Rows are points. Each copy is the shape, with its points in the same order, turned, moved and blurred by noise. Say if it was mirrored as well.

Shape:
array([[ 0.18,  0.76, -1.61],
       [ 1.61, -1.06,  5.94],
       [ 1.37, -1.26, -1.56],
       [ 0.95,  0.88,  0.85],
       [ 1.51,  0.85, -1.75],
       [-1.67, -1.48, -1.32],
       [ 0.32, -0.27,  0.29]])
Copy 1:
array([[-1.53, -1.80, -1.56],
       [ 3.91,  0.71,  3.12],
       [-1.36, -3.28, -0.13],
       [ 0.45, -0.47, -1.26],
       [-0.75, -2.55, -2.60],
       [-3.57, -0.61,  0.70],
       [-0.94, -0.63, -0.48]])
Copy 1 is: only turned
Copy 2:
array([[ 0.22,  0.69, -1.37],
       [-3.96, -5.73, -0.01],
       [ 1.47, -0.82, -0.56],
       [-1.23, -1.53, -1.81],
       [ 0.70, -0.21, -2.28],
       [ 0.15,  0.72,  1.31],
       [-0.63, -1.33, -0.39]])
Copy 2 is: mirrored
Copy 3:
array([[ 1.97, -0.46, -1.02],
       [-5.40,  1.60, -2.99],
       [ 0.74, -2.34, -1.32],
       [-0.14,  0.64, -2.46],
       [ 2.19, -0.64, -2.17],
       [ 0.52, -1.29,  1.94],
       [-0.18, -0.46, -1.05]])
Copy 3 is: mirrored
Copy 4:
array([[-1.56, -0.25, -1.42],
       [ 3.82, -0.53,  4.84],
       [-1.35, -1.60, -0.25],
       [-0.19,  0.12,  1.05],
       [-2.41, -0.70, -0.02],
       [ 0.24, -1.52, -3.13],
       [ 0.03, -0.74,  0.13]])
Copy 4 is: mirrored

Shape:
array([[-0.15, -2.88, -0.15,  1.62, -0.07,  1.29],
       [-0.21,  0.48,  1.56, -0.16, -1.49,  1.09],
       [-0.36, -0.71, -1.08, -3.51,  1.26, -3.61],
       [ 2.25, -2.12, -0.29,  0.96, -2.13, -2.09],
       [-5.22, -1.89,  0.66, -1.07, -0.27,  0.29],
       [ 2.35,  1.04,  0.65, -2.44,  2.08, -2.25],
       [ 0.61,  1.61,  0.35, -1.41, -1.73,  3.98],
       [ 1.42,  0.08, -0.33,  0.53, -0.95,  3.66],
       [-1.81,  1.40, -1.70, -0.16,  1.77,  0.19]])
Copy 1:
array([[-0.49, -2.91, -1.46,  2.53,  0.20, -0.26],
       [ 0.34,  0.80, -1.17,  1.09, -1.41,  0.56],
       [-0.59, -1.52,  0.21, -4.57,  0.93, -1.44],
       [ 2.26, -2.90, -1.97, -0.06, -1.65, -2.34],
       [-4.77, -1.22,  0.41,  0.00, -1.58,  1.03],
       [ 2.59,  0.16,  0.72, -2.85,  2.13, -0.55],
       [ 0.18,  2.85, -3.72,  1.58, -0.06,  1.51],
       [ 0.66,  0.87, -3.49,  2.94,  0.67,  0.38],
       [-2.10,  1.16,  0.05,  0.20,  1.76, -1.96]])
Copy 1 is: only turned
Copy 2:
array([[ 0.64, -1.42,  0.62,  1.10, -0.43,  3.24],
       [ 0.02,  1.26,  2.18,  0.60, -0.27,  0.31],
       [-0.39, -2.20, -1.23, -1.89,  2.18, -2.85],
       [ 3.43, -1.16, -1.23,  1.64, -1.63, -0.56],
       [-4.67, -2.29,  0.99,  0.88, -0.23,  0.59],
       [ 1.68,  0.47, -1.08, -1.38,  4.04, -1.90],
       [ 0.64,  2.22,  3.76, -2.21, -0.43,  1.67],
       [ 1.54,  1.31,  1.81, -1.03, -1.03,  3.29],
       [-2.10,  0.72, -1.58, -2.23,  0.59,  1.22]])
Copy 2 is: only turned
Copy 3:
array([[ 2.27, -3.51, -0.31,  0.05, -0.44,  0.56],
       [ 1.26, -0.97,  1.27,  0.61,  1.07, -1.48],
       [-2.05,  1.47, -1.01, -0.94, -3.55, -1.81],
       [ 3.05, -1.88, -2.34,  1.27, -1.70, -3.35],
       [-3.04, -2.87,  2.40,  1.19, -1.31, -0.06],
       [ 1.19,  3.37, -0.62, -1.85, -2.04, -1.27],
       [ 0.78, -1.49,  0.74, -2.69,  3.75, -0.74],
       [ 2.33, -2.50,  0.17, -2.08,  3.25, -0.05],
       [-1.00,  0.16, -1.44, -0.34,  0.16,  1.99]])
Copy 3 is: mirrored

Shape:
array([[ 1.12,  1.61,  0.66,  0.01,  2.12, -0.65, -2.47,  1.02],
       [ 0.99,  0.89, -1.13, -0.56, -3.08, -0.61, -2.45, -0.26],
       [-4.38, -1.41,  0.62,  0.55,  0.73, -0.59, -0.37, -1.20],
       [ 0.10,  2.03,  0.79,  1.28, -2.01, -0.49, -1.34, -0.70],
       [-0.78,  1.98, -0.28,  0.28,  3.11, -0.18,  2.15, -2.33],
       [-1.54, -1.24, -0.29,  0.24,  2.49,  4.42,  1.08, -1.11],
       [ 0.77,  1.98, -3.00, -0.25, -1.69, -0.46,  1.83, -0.48],
       [-0.93,  1.73, -0.90,  1.45,  2.47,  0.33,  2.43,  0.95],
       [ 0.74, -1.14, -0.29, -0.24,  1.56,  1.33,  2.19,  0.25],
       [ 1.14,  0.58, -3.54,  0.08,  1.45,  0.73,  2.46,  1.27],
       [ 0.43,  1.51, -0.44,  1.49,  1.95,  1.82, -5.49, -3.73],
       [ 0.25, -4.53,  0.84,  2.20,  0.34,  1.87, -0.05,  0.42]])
Copy 1:
array([[ 0.70,  0.02, -2.77,  1.22,  1.28, -0.41, -1.70, -1.52],
       [-2.40,  1.02, -1.13, -1.59, -0.92, -0.04, -2.99,  0.69],
       [-2.06,  1.03,  3.30,  2.76,  1.74, -0.73, -0.14, -1.53],
       [-2.40,  2.71, -1.65,  0.29, -0.62, -0.80, -1.08, -0.77],
       [ 0.73,  3.05,  0.17, -0.18,  3.41, -0.14,  2.06, -2.37],
       [ 0.10, -0.65,  1.86,  0.49,  0.28,  1.74,  3.95, -2.10],
       [-1.43,  3.03, -0.78, -2.41,  1.76,  1.25,  0.37,  2.07],
       [ 0.04,  2.40, -1.06,  1.64,  3.30,  1.12,  2.52,  0.02],
       [ 1.87,  0.92,  0.56,  0.41,  0.63,  1.02,  2.05,  0.56],
       [ 0.79,  1.37, -0.82, -0.60,  2.76,  3.09,  1.58,  1.72],
       [-1.36, -0.04, -1.17, -0.84, -0.34,  1.42, -2.01, -6.47],
       [ 1.16,  0.36,  2.23,  2.95, -2.69,  2.61,  0.51, -0.04]])
Copy 1 is: mirrored
Copy 2:
array([[ 1.19,  2.08,  1.25,  0.61,  2.00, -1.73,  0.11,  1.60],
       [-0.93,  2.50, -1.40, -0.54, -0.28, -0.23, -2.91,  0.53],
       [ 2.04, -2.00,  1.01,  2.36, -2.74,  0.11, -0.72, -0.84],
       [-1.50,  1.07,  0.59,  0.17,  0.14, -1.64, -2.36, -0.67],
       [ 2.60, -1.08,  0.83,  1.12,  2.49, -0.47,  0.32, -3.42],
       [ 0.70, -0.29,  1.95,  3.48,  0.83,  3.65,  1.45, -2.05],
       [-0.70,  0.67, -3.33, -0.08,  1.82, -0.04, -0.96, -2.41],
       [ 0.40, -1.20, -0.43,  2.11,  2.29, -1.00,  2.16, -1.94],
       [ 0.18, -1.05,  0.11,  0.56,  2.08,  2.32,  1.53, -0.58],
       [ 0.22, -0.08, -3.19,  1.54,  3.25,  1.10,  1.65, -1.10],
       [ 1.99,  3.44,  3.39,  3.77,  1.83, -0.06, -4.39, -0.06],
       [-1.30, -2.40,  1.59,  2.40,  0.16,  3.38, -0.36,  2.33]])
Copy 2 is: mirrored
Copy 3:
array([[ 1.83,  0.05,  0.08, -1.24, -0.69,  1.25, -1.79, -3.44],
       [ 2.38, -1.07, -0.19,  0.71, -3.76,  0.41, -1.39,  0.16],
       [-2.40,  2.17, -1.32,  1.67,  0.67,  2.64, -1.28,  0.30],
       [ 1.90,  1.60,  0.52,  0.36, -3.58,  1.39, -1.27, -1.05],
       [-0.57,  2.43, -3.39, -0.62, -1.03,  2.53,  2.13, -3.37],
       [-0.76, -0.68, -1.23, -0.17,  1.41,  5.33,  2.84, -0.43],
       [ 2.71,  0.96, -2.69, -0.16, -3.20, -0.46,  2.05,  0.57],
       [ 1.44,  2.72, -1.99, -1.43,  0.99,  1.57,  2.39, -1.58],
       [-0.01, -0.16, -0.34, -1.15,  0.45,  1.22,  3.22, -1.35],
       [ 2.80, -0.14, -2.97, -1.41,  0.60, -0.07,  3.13, -0.85],
       [ 2.51, -0.90, -0.69,  2.85, -1.99,  5.82, -2.13, -3.88],
       [-0.55, -0.72,  2.97,  1.79,  1.61,  1.93,  2.23, -0.13]])
Copy 3 is: only turned
